Rows are points. Examples show where two turns around zero, p and q, send a point. Where does a point land after both, in the order given? Backwards means that the second turn is done in reverse. Each puzzle has new turns, and all numbers are rounded.
(in the rows, 128 means zero)

Turn p:
[105 133 146] => [102 116 120]
[118 158 116] => [131 131  94]
[120 116 139] => [117 118 138]
[166 148 140] => [129 173 130]
[ 97 113  96] => [147  86 118]
[160 100 131] => [142 141 166]
Turn q:
[153 102 146] => [136 100 156]
[149 144 146] => [147 140 151]
[ 98 140  89] => [117 140  80]
[112 126 131] => [112 131 125]
Where do these land?
p, then q: [141 163 106] => [163 136 103]
q, then p backwards: [ 89 115 107] => [ 98 158 147]
q, then p: [106 130 120] => [135 114 111]
p, then q backwards: [134 137 122] => [129 138 121]
p, then q: [156 100 148] => [118 151 164]
p, then q: [141 122 165] => [103 157 137]

Turn p:
[134 112 118 120] => [128 120 136 110]
[148 127 137 138] => [151 126 122 128]
[ 92 153  84 148] => [ 81  96 109 154]
[171 141 158  97] => [160 169 108 100]
[134 127 106 108] => [114 123 120 103]
[107 106 136 146] => [129 117 158 146]
[109 129 157 139] => [133 144 144 156]
Turn q:
[131  90 136 136] => [131 113 104 156]
[135 143 124 108] => [133 121 138 105]
[116 143  94 114] => [116 141 118  92]
[ 87 124 116 112] => [ 86 123 117 114]
[129 119 169 146] => [130 118 147 168]
[171 148 129 152] => [173 151 143 133]
Where do these land?
q, then p backwards: [146 107 149 122] => [134 123 124 162]
q, then p: [ 88 105 105 133] => [ 81 109 129 140]
q, then p: [141 103 159 135] => [156 100 139 138]
p, then q: [138 140 160 108] => [141 143 155 105]
p, then q: [113 150 104 108] => [ 92 136 119 113]
p, then q: [138 167 103 164] => [130 158  76 130]
q, then p: [133 123 116 126] => [123 124 121 118]

Turn p:
[148 132 136 120 128  77] => [132 160 173 135 124 123]
[103 133  88 171 116 161] => [114 117  68 153 137 102]
[147 129 165 133 152 124] => [118 119 156 139 117 162]
[118 149 118 146 126 126] => [107 134 117 138 121 113]
[115 150  82 131 125 158] => [108 138  78 115 144 113]
[104 105 141  86 130 115] => [149 107 157  93 139 115]
[154  98 150 117 139 128] => [153 121 149 131 135 161]
[135 128 146 119 108 136] => [144 126 127 119 105 136]
Turn q:
[129 104 182 124 119 141] => [122 103 165 155  99 141]
[126 113  97 121 154 133] => [146 124 121 129 166 117]
[108 119 114 142 152 133] => [125 125 127 129 163 142]
[136 124 106 151 140 150] => [139 113 100 130 146 143]
[147 129  95 143 156 116] => [129 134  92 140 158 114]
[126 134 127 107  95 119] => [129 132 139 102 104 111]
[131 130 173 156  92 104] => [ 78 120 134 133  83 136]
[121 170 130  81 116 128] => [155 173 146 107 104 121]
Where do these land?
q, then p backwards: [139 133 104 130 115 104] => [108 146 105 122 116 133]
q, then p: [154 122 131  94 124 157] => [155 157 134 149 115 149]
q, then p backwards: [132 130 143 126 155 104] => [136 134 113 153 137 105]
q, then p: [108 150 121 124 115  88] => [104 129 142  94 115 103]
p, then q: [129 110 140  93 143 122] => [150 127 150 157 117 124]
p, then q: [ 91 142  94 161 144 154] => [106 127 127 106 189 119]
p, then q: [144 153 146 152 109 128] => [116 120 115  95 107 144]
q, then p backwards: [155  71 157 120 128 159] => [ 99  84 173 161 128 126]
q, then p: [100 141 116 151 119 136] => [123 114 112  95 141 135]

Turn p:
[108 126 102 129 141 138 105 117] => [127 149 120 141 128 121 106 100]
[134 124 112 113 109 138 141 154] => [113 113 143 149 127 119 116 150]
[113 148 110 150 173 152 117 118] => [139 150 105 159 148 135 135  88]
[117 139 129 169 137 151 134 118] => [133 142 124 139 154 165 133 112]
[135 118 153 115  92 117 108 147] => [133 139 155 106 114 116 124 165]
[147 123 114 134  94 104 129 119] => [130 105 158 112 106 138 114 125]
[ 98 150 125 132 143 155 139  90] => [104 151  95 139 126 158 135 103]
[138 126 160  99 123  71 144 168] => [120 100 151  92 129  80 165 157]
[143  80 157 106 117  93 145 151] => [131  94 130  84 137  97 122 170]
[146 147 119 133 150 163 119  99] => [149 138  99 159 112 152 132 112]
Turn q:
[111 140  78  99 101 151 119 146] => [110 167 160  97 133 139 145  93]
[137  97 130 121 135  94 150 132] => [110  85 142 129 118 133 115 138]
[155 137 151 131 144 159 102 127] => [163 153 129 137 134 118 131 162]
[114 103 122 126 101 122 151 145] => [118 102 140 121 120 155 146 109]
[ 91 127 110  91 109 122 123 165] => [117 138 164 118  96 132 138  83]
[143 141 137 154 124  91 178 135] => [114  71 112 136 151 105 142 120]
[130 108 152 162 167 138 107 123] => [146 130  95 130 101 125 125 173]
[133 144 119 127 144 146  97 105] => [134 168 117 124 136 120 110 142]
[145 137 149 153 114  96 137 104] => [142  94 101 137 154 123 107 124]
[121 146 133 115 141 160 117  97] => [126 172 119 152 138 131 121 137]
Where do these land?
q, then p: [149 125 108  93 119 138 102 163] => [130 136 117 108 105 124 170 164]
p, then q: [141 151 115 122 101 107  98 149] => [165  98 122 156 137 129 123 113]
q, then p: [105 137 129 146 153 144 133 106] => [108 128 153 151 136 131 123 101]
q, then p: [104  93 135 112 113  98 113  92] => [148 176 128 139 115 144  89 134]
q, then p: [117 118 112 160 148 146 143 151] => [ 84 103 136 137 134 121 122 138]
p, then q: [130 161 171 152 115 148 128 135] => [125 132 134 152 144 108 181 134]
p, then q backwards: [128 138 127  99 126 113 124 157] => [137 143 129 118 159 125 140 151]
q, then p: [170  97 142 119 158 115 156  84] => [153 157 142 136 188  96 111 137]
q, then p: [108 132 113 149 119 144 155 116] => [ 99 122 110 147 140 137 119 107]

Turn p:
[155 104 119 118 139  93 101 127 118] => [149 114 111 147  95 119 128 163 126]
[125 154 152 105 120 153 137 112  99] => [116 117 158 126 122 146 126  98  94]
[113 144 157 125 160 166 160 133 135] => [104 108 155  82 149 132 111 110 129]
[137  83 117 183 105  98 136 178 139] => [103 172  81 142 129 138 114 174 172]
[120 161 116 127 144 131 145 139 120] => [106 130 133 114 136  99 128 115 111]
[111 126 127 121 124 134  99 137 131] => [136 128 127 131 109 125 136 108 149]
[124 106 106  99 115 126 128 108 128] => [163 133 112 121 122 141 145 125 110]
[131 117 139 158 112  79 137 161 163] => [120 173 133 137 132 117 122 177 166]
[106 143 129 125 137 158 123  69 108] => [131  86 141 132 150 145 164  94 106]
[158 141 119 118 125 142 114 115 140] => [153 116 130 146 137 118 107 117 117]
Turn q:
[114  80 113 130 132 118 130 131 153] => [157 156 110 142 135 136  98 145 132]
[127 101 111 191 146 128 135 111 118] => [147 182 137 113 114 120 140 154  96]
[122 163 163 113 151 149 126 136 162] => [113 117 126 109 120 154 147 115 182]
[125 150 124  99  93  99 110 108 107] => [ 81 104 127 148 147 112 110 117 109]
[129 140 156 144 110 144 138 124 111] => [117 119 139 139 125 134 167 137 121]
[145 140 115 116 109  93 112 141 136] => [112 110 149 137 127 112  90 129 131]
[155 130 164 146 155  99 140 132 151] => [131 152 159 129 125 104 138 137 176]
[122 139 160 138 140 152 108 146  91] => [130 114 153 105 156 147 167 125 119]
[118  97 107 102 148 148 122 131 110] => [161 129 103 119 151 136 120 104 110]
[107 138 120 106 114 102 138 139 116] => [115 100 110 129 145 110 113 143 126]
[143 131  74 122 109 176 149 110 153] => [142 124  94 138  63 143 118 102 104]
Where do these land?
p, then q: [146 112 128 120 137 117 156 155 122] => [124  92 131 116 143 140 107 123 118]
p, then q: [163 139 101 152 152 123 102  93 156] => [166 170 161 117 130 100 105 142 134]
q, then p: [110 121 142 128 113 144 138 163 147] => [133 134 105 118 135 138  90 123 147]
q, then p: [148 176 114 156 147 110 100  86 130] => [131 148 181 124 110 134 179 103 117]
q, then p backwards: [ 99 124 155 122 139 141 151 133 121] => [108 100 109 148 134 119 129 108 137]
p, then q: [105 114 123 117 139  99 129 168 119] => [108  87 111 143 119 126 105 144 133]
q, then p: [ 88  99  96 148 126 147 152 138 141] => [125 145  89 143 113 107  92 102 107]
p, then q: [143 146 127  68  87 114 133 126  92] => [ 97  98 155 145 132 114 172 122  81]
q, then p: [148 142 146 136 126 113 107  79 150] => [114 136 168 134 153 122 165 107 143]
q, then p: [115 115 138  95 126 150 119 137 112] => [134  93 103 115 144 133 123 133 122]
p, then q: [126 140 154 150 146 152 132 146 142] => [119 149 117 125 151 156 115 125 153]
q, then p: [145 107 112 144  98 126 115 112 105] => [ 85 114 130 153 115 139 137 129 118]
